Each point is reached from the start by the listed moves, each made 0, 1 or 2 times, or once backwards (-1), plus a little noise. Is the number of moves made odd or even? Then give how often each move was made.
(in the rows, 128 means zero)

Moves:
(1): [166 125]
(2): [131 166]
Start: [123 122]
Points:
[198  78] => odd (2, -1)
[127 158] => odd (0, 1)
[200 115] => even (2, 0)
[ 87 125] => odd (-1, 0)

Moves:
(1): [169 126 118 114  96]
(2): [131 163 137 130 124]
(3): [136 119 156 129 128]
(4): [149 123 116 172 132]
Start: [113 131 115 125 123]
Points:
[175 185 137 215 125] => odd (0, 2, 1, 2)
[ 92 168 122 186 158] => odd (-1, 1, 0, 1)
[173 120  93 153  94] => even (1, 0, 0, 1)
[187  78 153  54  64] => even (2, -1, 2, -1)
[188 160 144  57  53] => odd (2, 1, 1, -1)

Moves:
(1): [177 115 126 133 114 137 128 134 116]
(2): [139 186 141 134 147 129 103 132 102]
(3): [127 119 164 121 136 119 135 126 131]
(4): [122 128 118 160 134 119 140 148 127]
(5): [139  97 112 120 164 144 133 107 112]
(6): [113 129 142 146 111 178 129 144 121]
(7): [124 142 127 119 131 113 170 122 113]
(8): [135 130 114 115 147 131 135 168 133]
Start: [124 118 111 133 116 114  98 131 167]
Points:
[130 110 161  97 118 113  91 113 178] => even (0, 0, 1, -1, 0, 0, 0, 0)
[110  64 113 104  97 224 126 219 184] => even (0, -1, 0, -1, 0, 2, 0, 2)
[113 195  80  91 203  58  85 196 172] => odd (-1, 1, 0, 0, 0, -1, 0, 2)
[231  15  49 102  90 167 112 104 151] => even (2, -1, -1, -1, 1, 0, 0, 0)
[110  60  54  94 237 161  81 168 173] => even (-1, 0, 0, 0, 2, 0, -1, 2)
[136  30  65 101 155  77 122  89 185] => odd (0, -1, 0, 0, 1, -1, 0, 0)

Moves:
(1): [154 125 119 145 141 114 118 119 125 126 135 121]
(2): [130 167 117 140 125 132 130 111 156 124 127 140]
(3): [133 115 143 118 128 127 113 108 141 143 125 141]
(4): [117 130 139 143 141 136 146 129 127 140 150 135]
(5): [116 130 129 125 163 133 129 119 122 115 124 123]
(6): [147 125 128 137 125 149 131 119 131 148 119 118]
(7): [137 140 158 129 124 119 156 114 115 107 121 123]
(8): [135 143 143 118 138 121 126 157 133 141 129 119]
(9): [123 109 121 137 133 115 149 120 157 131 117 121]
(10): [120 140 125 115 130 113 136 122 114 148 142 119]
(11): [136 126 127 113 131 139 132 130 140 111 155 120]
Start: [123 122 107 124 111 110 127 114 119 114 115 155]
Points:
[141 122 187  79 172  54 244 114 116 135 129  61] => even (0, -1, 0, 0, 1, 1, 2, 2, 2, 2, 1)
[154  73 184  97 219  54 161  78 146 168  88  94] => odd (1, -1, 2, 0, 2, 1, 1, 2, 2, 1, 0)
[152 198 113 140 177  38  76  45 166 153 112 184] => odd (2, 2, 2, 0, 1, -1, 0, 1, 0, 1, -1)
[180 145  87 181 107 140  99 138 183 166 133 169] => even (1, 1, 0, 1, -1, 1, -1, 1, 0, -1, 0)
[110 206 179 145 145  22 249 103 147 169 102 124] => odd (0, 1, 0, 1, 0, 0, 2, 2, 2, 2, -1)
[133 111  74  72 238  50 107  91 153 114 207 111] => odd (2, 0, 1, 0, 2, -1, -1, 1, 1, 2, 2)

Moves:
(1): [143 129 112 135 123 129 130 138 128 116 117 134 125 134 133 126 138]
(2): [148 135 130  91 109 116 127 113 120 139 139 129 109 127 111 123 116]
(3): [128 123 131 130 110 127 145 119 119 126 132 131 133 136 111 114 110]
(4): [125 148 132 130 142 115 117 127 112 145 132 139 132 134 131  98 128]
(5): [129 129 133 117 124 146 120 127 133 109 135 131 129 116 135 105 132]
(6): [136 113 118 136 155 152 148 156 111 132 131 122 126 118 136 146 147]
(7): [126 127 131 126 142 140 144 127 137 132 135 115 133 154 135 133 133]
(8): [110 113 109 123 107 129 124 144 134 120 121 130 121 141 118 128 122]
(9): [118 141 128 125 129 138 144 133 131 129 124 135 128 124 131 131 125]
(10): [130 125 133 131 125 113 124 136 122 123 136 132 127 129 143 128 119]
(11): [116 156 124 130 133 124 111 115 113 125 136 102 145 134 133 124 115]
(12): [136 121 126 147 119 124 142 128 133 136 142 127 122 116 128 128 148]
(13): [136 116 128 115 118 127 128 116 128 141 114 123 142 120 138 124 126]
(14): [111 126 138 123 106 122 132 128 126 127 115 123 124 131 131 119 149]
Start: [144 129 131 116 119 123 150 112 148 142 123 135 119 147 120 129 121]
Points:
[ 97 190  92 156 166  89  76 172  57 119 115 129 167 171 179  79  88] => even (1, -1, 0, 2, 0, 1, -1, 1, 0, 2, 2, -1, 0, 0)
[ 63  94 123 133 101 224 249 153 177 153 135 120 143 162 138  69 193] => even (-1, -1, 1, 1, 2, 1, 2, 2, 2, -1, 0, 2, 1, 1)
[149  84 134  87   9 145 154 113 188  59  36 187 144 110 162  67 117] => even (2, -1, 1, -1, 2, -1, -1, 0, 1, 1, -1, -1, 2, 1)
